Each wall is flat, endless, passes through zero and stands at right angles to its row. A trip goes straight from one point to another. Which walls does it cross, in order?

Walls:
(1): [ -8 -28]
(2): [-11   1]
(3): [10  4]
(4): [-24  17]
Trips:
[47 22] to [13 16] => none
[10 28] to [  3 -31] => 4, 1, 3
[  2 -18] to [0 8] => 3, 1, 4, 2
[ 2 -8] to [-10  -1] => 2, 4
[36  1] to [-10  15] => 4, 2, 3
[ -8 -29] to [-13   2] => 4
[4 9] to [6 6] => 4
[  4 -23] to [ 20 -15] => 3
[-28  39] to [-4 22] => 3

Walls:
(1): [ 15  -8 -12  13 -12 -18  -5   6  44]
(2): [-12  17   4  40 -26   9  -1   9 -18]
(3): [ -5  10 -11  -2  24  20  23  -1 -24]
(4): [ 24  -7  17 -16 -13  19  39 -20  17]
(5): [  0  19   6  15  -4  12  18 -11  12]
Trips:
[ -8  19 -28  15  41  12 -22  22  30] to [ 16 -17 -23   6  17   0 -11   0   3] => 5
[ 31 -31 -35  -1  25  25  31  -3 -20] to [ -2  -4   8   7  11 -10 -28 -26  11] => 1, 4, 3
[  5  -7  13   4  -8  18  -8   8 -14] to [ 32 -25 -11  -4 -20  -2 -20  -4  -1] => 3, 1, 2
[ 35  31 -10  18 -15 -25 -32 -15  -5] to [-25  14 -35  30 -15 -15   8 -13  18] => none
[ -7  16  31 -28 -22  -6   1 -18  19] to [ -5 -17 -51  12   9   9  19   0  26] => 3
[-22  15   8  -1  -3  22  -8  25   7] to [-16  15   7  19 -16  -4   6  22   2] => 3, 1

Walls:
(1): [-15  15  -2   3  18 -29   0   5 -22  13 -11 -12  -9  -3  14   5   4  32
 -28 -18  17 -26 -22  15]
(2): [  8 -33 -21   8   7 -22  -8  -2 -32 -14  51   6   5 -15 -14  -5 -15 -41
  34 -17   8 -13  -5  22]
(3): [-14 -17   2  -1  13 -10  -6  -5  17 -19 -25  40 -13  21  22  -3  17  18
  -1 -24 -23  15   4  15]
(4): [  1   1  15 -15  13  -6   7   2 -16 -17  10   5   1   6 -13 -30  23  -1
   7  -1 -22  29  -8  -6]
(5): [-33 -34   4 -18  12 -15 -20   9  -7  18  44  -8  12  -7  -7 -20  36   3
  18   9   4 -16  -2 -36]
Trips:
[  1   4  29   7  20   6  -8  18 -32 -14  14 -14  13  10  16  -8  22 -16
 -24 -11   1   4 -17 -12] to [ -6  -9  20   0   3 -14  15  -7  13   1   1 -31  10 -18 -17  18  16  11
 -14  -4  -9   4   5 -21] => 2
[ -2 -16  29 -36  -3   9  -9 -15  32 -10 -12 -60  -2  15 -17  -3  13  -4
  -4  15  -8   8  11   7] to [ -9 -14   9  12  43  15   8  17   9 -20  10   8 -23 -48  -9  -9  -7 -27
 -26  17  -3   6 -31 -26] => 2
[-12 -25   6 -14  25   8  14 -13  -2  -5  34  -9 -21   0  19   1 -27   8
   4   2   8 -17 -26  16] to [  9  -3  -6  17  25  19  -7  -2  21  33  11   5 -31 -31  -3 -29  -3  -1
  -1 -10 -14  -6   7  -8] => 1
[ 10  -8  22 -42 -22  -4  10  -1  40  -4   4   4  31  -4  12   0 -34  -2
   4 -17   6 -26 -44 -22] to [  7  -7 -21  -4 -21  -3  36 -16  -4   7  17   3  11 -28 -30   8  16   9
   9  14  -9 -18   7   1] => 2
[ 19  22  36   4 -13 -15  10   6 -33   5   1   0 -12   3 -12   5  -9  41
  -1  -9  16  11  15  12] to [  4   9  10   8   0   0   0   8  18 -14 -15   3  -4   6   0   5 -29  18
  40  17  -2  27  14  -6] => 3, 1
[-22 -34  10   3  -8   7  25  11   5   4 -11   6  -7   6  -6 -13   5 -14
 -24  17  32   0   9  -9] to [ 16  13  20  37  37  -1  -1 -11  24   0  -1  11   9   4  -6 -10  14   9
  -9  12   4  -4  28   3] => 3, 5, 4
[ -9  29 -38  -6  11 -22 -37 -17  31  -4   5  10   1  13  11  -8  14  16
 -20  16  23  12 -11   8] to [ 19  -4 -21  25 -10  15 -37 -18  -3 -30  11  25  12 -29  -6 -14 -27  10
 -14   5 -28 -13   6 -32] => 5, 1, 2, 3
